Rows are points. To make a cloud, some directions were put in groups of two or more. Within a group, all points are equally far from the middle, so they leave a hole (a ring in 2 directions, a hollow ball in 3). The other directions are filled evenly. Then the cloud was stretched, turned, moved and blurred a little. How many holes are there, and how many directions does each take, smallest first?

Cloud (14 x 2)
[[-3.1 -3.0]
 [-3.5 -2.1]
 [ 5.0 -2.5]
 [-3.7  0.3]
 [ 5.0 -1.0]
 [ 4.7 -3.2]
 [-0.3  5.5]
 [ 2.0 -6.3]
 [ 4.6  1.9]
 [ 0.1  5.6]
 [ 5.0 -0.3]
 [ 3.5  3.8]
 [ 3.8 -5.0]
 [-0.4  5.5]]
Holes: 1 (2)

Cloud (15 x 2)
[[-0.3 -3.9]
 [-5.0 -1.8]
 [-5.6  3.5]
 [ 4.3  2.5]
 [-1.4 -3.9]
 [-2.0  6.4]
 [ 3.0 -2.3]
 [-5.8  2.9]
 [-1.7 -3.8]
 [ 1.2 -3.5]
 [ 3.7  4.0]
 [-3.7 -3.1]
 [-4.3  5.2]
 [-4.9 -2.0]
 [-5.4 -1.2]]
Holes: 1 (2)

Cloud (22 x 3)
[[ 1.5  4.3 -7.0]
 [-0.2  5.4 -5.4]
 [-2.4  1.3 -2.7]
 [ 3.6  6.5 -2.0]
 [-2.1  1.6  1.5]
 [ 5.2  2.6 -0.4]
 [ 1.9 -5.0  2.6]
 [-1.5  2.4  5.0]
 [ 4.0  5.7 -2.1]
 [ 4.8  1.3 -3.8]
 [ 3.5 -1.7  6.0]
 [ 0.0  7.6 -2.7]
 [ 0.0 -0.8  5.7]
 [ 4.9 -3.6 -1.0]
 [ 5.0  5.6  0.7]
 [ 4.5 -0.9  5.4]
 [ 0.0 -2.5  3.7]
 [ 4.0 -1.7  5.6]
 [ 0.4 -2.6  4.2]
 [ 1.5  6.5 -4.4]
 [-2.3  2.4 -3.1]
 [ 4.6  4.0 -2.1]]
Holes: 1 (2)

Cloud (27 x 4)
[[ 1.2 -4.8  5.7  4.1]
 [ 1.8 -2.8 -2.9  2.1]
 [ 5.7  0.0 -2.7 -1.5]
 [ 1.0  3.4 -2.7  0.0]
 [ 3.1 -5.6  1.4  0.5]
 [-6.9 -4.6  3.6 -0.6]
 [ 6.6  0.0  3.4 -3.5]
 [-3.0  1.3  4.3  6.6]
 [ 2.1 -5.6  3.8  2.9]
 [-0.4 -5.7  1.4  4.2]
 [-3.6  0.8 -0.1  5.6]
 [-4.7 -3.2  1.5  6.2]
 [-8.5  0.9 -0.1  3.4]
 [ 7.4 -2.3 -0.9  0.5]
 [ 1.8 -5.7  2.2 -0.8]
 [-3.2 -2.2 -5.1  0.9]
 [-2.0  2.4 -2.8 -6.3]
 [-0.8 -1.0  6.5  0.3]
 [ 0.8  2.5 -2.7  1.8]
 [-0.7  1.0 -4.0 -6.7]
 [-4.6  1.9  4.6  2.4]
 [-1.4  3.3  5.1  1.7]
 [-4.6  3.1 -1.5 -5.3]
 [-0.9 -5.5  0.9  4.2]
 [-6.2  2.3 -0.2  3.1]
 [-8.9 -2.4  3.3  2.6]
 [-7.9 -2.2  4.1  1.5]]
Holes: 1 (3)
